Each row is a point. To make a cloud, some directions were put in groups of two or more. Within a group, all points are equally far from the middle, so they leave a hole (a ring in 2 directions, a hollow ball in 3). The other directions are filled evenly. Then the cloud was stretched, turned, moved and blurred a little. Count the holes, and give their numbers of directions, smallest first.

Cloud:
array([[-211,  -50],
       [ 164,   98],
       [ -79, -199],
       [-153, -155],
       [-202,  -82],
       [ 184,   43],
       [-147,  158],
       [  20, -208],
       [ 185,   38],
       [ 150, -125],
       [  96,  170],
       [  49,  196],
       [-202,   86]])
Holes: 1 (2)

Cloud:
array([[  15,   -9,  150],
       [-113,   60,   15],
       [-139,  -43,  -39],
       [-139,   83,  -20],
       [ 124, -137, -200],
       [  96,  269, -125],
       [ 105,  136,   58],
       [  28, -318, -130],
       [  96, -316, -136],
       [-109, -136, -197],
       [ -41, -256, -140],
       [ 177,   56, -116],
       [ 188,  -63, -131],
       [ 165,   67, -142],
       [ -49,  198,   23],
       [  82, -104, -244],
       [ -28,    0, -346],
       [ -77,  -80,   77],
       [ 127, -223, -168],
       [-114, -117, -215],
       [ 149,  -26, -193]])
Holes: 1 (2)

Cloud:
array([[  49,  186, -227,  198,   -9, -134],
       [-101,   74,   41, -233, -158,   27],
       [  86, -103, -258,    2,  -48,  201],
       [-117,  233, -172,  -36,   86, -111],
       [-198, -121, -149,  -92,   94,   42],
       [-211,   80,  -55,  -22,  149,  285],
       [ 122,   57, -252,  -59, -226, -111],
       [ -41,  -18,   -1,    0,  124, -222],
       [-263, -116,   39, -177,  -87,   93],
       [ -67,  103, -138,  178, -225, -128],
       [ -15,  175, -383,   20,  -77, -152],
       [  71,  -88, -159,  -85, -141,  164],
       [  83,   67,  -94,   13,  380,  165],
       [  39,  299, -194, -139,   14,   92],
       [-250,  143,  -44,  -91, -161, -124],
       [  96,   67, -278,  -15, -201, -129],
       [-160,  207, -177,  125,  -28, -175],
       [-110,   93,  -45, -213, -235,  -49],
       [-103,   64, -241,   78, -221,  120],
       [   0,  120,  -62,  221,  219,  191],
       [ 185,  166,  126, -126,  -53, -155],
       [-166,  174, -122,  189,  175,   67],
       [-122,   18,  150,   70,   95,  -50],
       [ -25,  -57,    0, -121,   57,  420],
       [ -23,  -23, -288, -211,  152,    8],
       [ 110,   21, -167,  175,  -43,  118],
       [  57,  131,  -15,  219,  -90,   78],
       [  21,  164,   13,  184,  -48,  -82],
       [  86,  -83,   86, -124,   -8,  300],
       [-224,   28,  -72,    0,  186,   92],
       [-148,   20,   71, -143,  -17,  250],
       [  25,  257,  -18,  -20,   89,  161],
       [-185,   -3,   29,  -83,  179,  282],
       [-123,   90,   66,  -91, -117,  274],
       [ -18,  -63,   22,  123,   -1,  -76],
       [  19,  293, -163,   27,  181, -122],
       [-133,  169,  -79,  177,  247,  193],
       [ 184,   77,   80, -123, -231,  -29],
       [  62,   27,    2,  -55,  282,  313],
       [-201,   61, -203,  -14,  -81,  208],
       [  52,   75, -204,  125, -206,  -22],
       [ -18,  107, -117,  -39, -199,  278],
       [  28,  -89,  172,  -71,   98,  324],
       [ -93, -111,  -67,  130, -117,   -1],
       [ 170,  160,  -21,   96,   10,  118],
       [ -95, -317,    0,  -39, -129,   80],
       [-266,  225, -117,   15, -130,  -67],
       [ -14,  123, -128,   36,  317,   57],
       [-320,  138,  -43,  101, -117, -107],
       [-128, -179, -183,  -26,   33,    5],
       [  44,  194,  -89,   26,  109, -265]])
Holes: 1 (3)
